Every row gives one point. The ring and each string are closed loops that go straight from each point to the next, and from the last back to the first. Before rounding, they use only three directions, however many columns there are. How many times does the string pass through the ring? Passing back the other way cancels.

Ring (7 x 3):
[[ 28  19  -1]
 [  4  18  -5]
 [-15 -10  -9]
 [-11 -33  -6]
 [ 12 -42   2]
 [ 30 -29   4]
 [ 40   0   2]]
String, 32 rows:
[[ 12 -31 -16]
 [ 10 -15   4]
 [  5 -34  18]
 [  8 -21  15]
 [ 14 -19  -5]
 [ 23 -34 -10]
 [ 36 -45 -14]
 [ 25 -24  -8]
 [ 34 -26 -14]
 [ 49 -29  -6]
 [ 50 -22   4]
 [ 35 -11  21]
 [ 21  -8  14]
 [ 24 -11   0]
 [ 42 -13 -14]
 [ 53 -14 -13]
 [ 54 -12   8]
 [ 36 -12  18]
 [ 21 -12  14]
 [ 24 -15  23]
 [ 37 -29  13]
 [ 43 -43  -3]
 [ 30 -35 -15]
 [ 18 -21 -11]
 [ 11 -20  12]
 [  9 -37  19]
 [  5 -22  20]
 [  8 -24   5]
 [ -1 -36  22]
 [ -3 -59   9]
 [  1 -60  -5]
 [  8 -52 -21]]
Times through: 0

Ring, 8 rows:
[[  3  21 -21  28]
 [ 27  24 -29  23]
 [ 36  18 -18  14]
 [ 21  11   2   4]
 [ -7   1  25   0]
 [-23  -8  37   6]
 [-28  -9  32  18]
 [-18   6   5  26]]
String, 22 rows:
[[ -4  -1  17  14]
 [-13  -5  24  15]
 [-20   4  15  16]
 [-33   5  15  20]
 [-37  -4  21  30]
 [-17  -7  18  30]
 [ -3   3   8  20]
 [-11  11   1  20]
 [-28  16  -3  24]
 [-25   8   7  22]
 [-13   8   7  17]
 [ -5  -7  22  18]
 [ -8   1  15  15]
 [-19 -20  46  13]
 [-34 -22  60   3]
 [-29   1  34  -2]
 [-15   6  20   2]
 [  0   1  14  13]
 [ -3   4  13  10]
 [-19  10  18   0]
 [-30  -5  42  -3]
 [-26   3  26   4]]
Times through: 0

Ring:
[[ 29  48   2 -45  42  -2  20  33]
 [ 14   5  28 -40  18  29  42  38]
 [  5 -23  27 -22  -7  37  46  15]
 [ -2 -32   6   4 -28  24  33 -22]
 [-12 -20 -11  19 -28  -5   6 -30]
 [-13  11 -20  12  -5 -34 -17 -12]
 [ 19  53 -18 -25  35 -28  -4  14]]
String, 20 rows:
[[  3   1 -35  21 -22 -17  -1 -52]
 [ 10   6 -14  -2  -5  -1  14 -21]
 [-10 -10   0   3 -12  -3   9  -5]
 [-35 -53   9  27 -45   5  10 -18]
 [  9 -49  -4  15 -48  43  49 -59]
 [ 18 -19   2  -9 -17  35  46 -25]
 [ 15   1   2 -16   0  17  31  -5]
 [ 27 -13  16 -28  -4  48  59  -4]
 [  7 -29  42 -33  -4  53  60  30]
 [-20 -37  53 -26  -5  35  40  54]
 [ -9 -13  24 -17   0  13  24  27]
 [ 18   4   3 -20   3  19  33  -2]
 [ 24 -16   9 -19 -11  44  54 -16]
 [ -5 -49  21   0 -34  43  48 -14]
 [-13 -51  10  14 -42  28  33 -27]
 [  3 -33 -16  21 -41  18  28 -58]
 [ 14  -1 -21   4 -15   5  19 -39]
 [ -7  -1   3  -5  -2  -5   9   6]
 [-27 -15  -2  15 -18 -20  -9  -2]
 [-36 -20 -16  33 -30 -34 -23 -22]]
Times through: 1

Ring, 9 rows:
[[ 14  -1  -4  -5  -1  10   6   5   0  -8   7]
 [  2   3   6  -6  -6  -6  12   9  12 -26  12]
 [ -8   8  10  -7  -8 -15  12   9  21 -33  10]
 [-22   8   8   3  -5 -18   8  -1  21 -22   6]
 [-31   3   3  17   0 -13   3 -12  15  -1   2]
 [-25  -3  -9  25   7   3  -7 -23   1  27  -5]
 [ -6   0 -16  15   9  15 -11 -19  -4  32 -10]
 [ 18   4 -20  -3   7  25 -10  -8  -6  23 -11]
 [ 25   2 -15  -8   4  24  -4  -1  -6  11  -5]]
String (25 x 11):
[[-48   1   8  26  -1 -23   5 -17  20  -3   5]
 [-11  13   4  -6  -5 -13   5   3  22 -23   0]
 [ -6  17   8 -15  -9 -17   8  10  27 -37   2]
 [-14  14  17 -12 -12 -27  16  14  31 -51  11]
 [-18   2  12   3  -7 -18  14   4  19 -29  14]
 [ -9   2   3   3  -3  -6   7  -1  11 -13   7]
 [  6  13   1 -15  -6  -5   5   9  17 -25   1]
 [  0  14  10 -18 -10 -16  12  15  25 -44   8]
 [-20   7  17  -3 -11 -26  18  10  27 -44  16]
 [-21   0   6  11  -3 -12   8  -5  13 -12   9]
 [ -9   8   2  -1  -3  -7   4   0  15 -14   2]
 [-14  12   3  -2  -4 -12   3   0  20 -18   0]
 [-39   3   3  22   1 -16   1 -17  16   3   0]
 [ -8   7  -5   3   1   0  -2  -7  10   1  -4]
 [-17  -2  -7  18   5   3  -3 -16   2  17  -2]
 [-30 -12 -14  39  12  11  -9 -33  -9  47  -4]
 [-15  -6 -23  29  15  22 -17 -32 -12  56 -15]
 [  9  10 -16  -4   5  15 -10  -7   3  15 -13]
 [ -2   2  -9   6   3   8  -3  -9   2  11  -3]
 [ -9  -6 -17  22  10  17 -10 -23  -9  38  -7]
 [-13  -7 -23  29  15  24 -17 -32 -13  57 -14]
 [ -7   3 -18  13  10  16 -14 -21  -2  34 -15]
 [ -2   8  -9   1   3   6  -5  -7   7   7  -8]
 [-18  -3  -5  18   4   2  -1 -15   3  14   0]
 [-59 -14   0  51   7 -12   0 -34   3  30   5]]
Times through: 1
String:
[[ 20  12 -11 -16   1  14  -4   3   6  -2  -8]
 [ 37   6 -20 -17   5  31  -8   2  -8  14 -10]
 [ 27  -6 -18  -1   6  30  -4  -4 -15  21  -1]
 [ 11  -7 -10   6   4  18   1  -5  -9  14   5]
 [  4   1  -6   0   1   8   2  -2   3   0   2]
 [ 21   6  -5 -16  -3  10   4   9   5 -14   3]
 [ 18   2   0 -13  -5   6   9  12   5 -21   9]
 [  0 -10   7   4  -5  -2  17   6   2 -20  21]
 [ -7  -4   3   6  -3  -3  10   0   6 -11  12]
 [  0   5  -2  -3  -2   1   3   0   9  -9   2]
 [  6  13   6 -18  -8  -9   9  13  21 -36   5]
 [ -5  16  18 -21 -15 -27  18  20  33 -60  13]
 [-24   7  17   0 -10 -27  16   7  27 -41  15]
 [-27  -1   7  15  -3 -15   9  -7  14 -12  10]
 [-10   7   1   0  -3  -7   4  -1  15 -13   2]
 [ -5  14   1  -9  -4  -9   3   3  20 -20  -2]
 [-39   7   7  16  -2 -23   4 -11  23 -10   2]
 [-58  -9   3  44   5 -17   2 -30   9  20   6]
 [-27  -5  -3  24   4  -3   0 -18   4  15   2]
 [ -7   4  -5   5   1   2  -1  -7   7   3  -2]
 [ -8   8  -9   4   3   4  -7 -11   8  10  -9]
 [-29  -6 -17  34  13  11 -14 -33  -6  49 -11]
 [-27 -13 -18  40  15  17 -13 -36 -13  57  -8]
 [-10  -6 -19  24  12  19 -12 -25 -10  43  -9]
 [  9  -1 -28  13  14  33 -19 -23 -15  51 -18]
 [  0  -5 -16  14   8  20  -8 -16  -9  31  -5]
 [  5   4  -9  -1   2   9  -2  -4   3   5  -3]]
Times through: 5
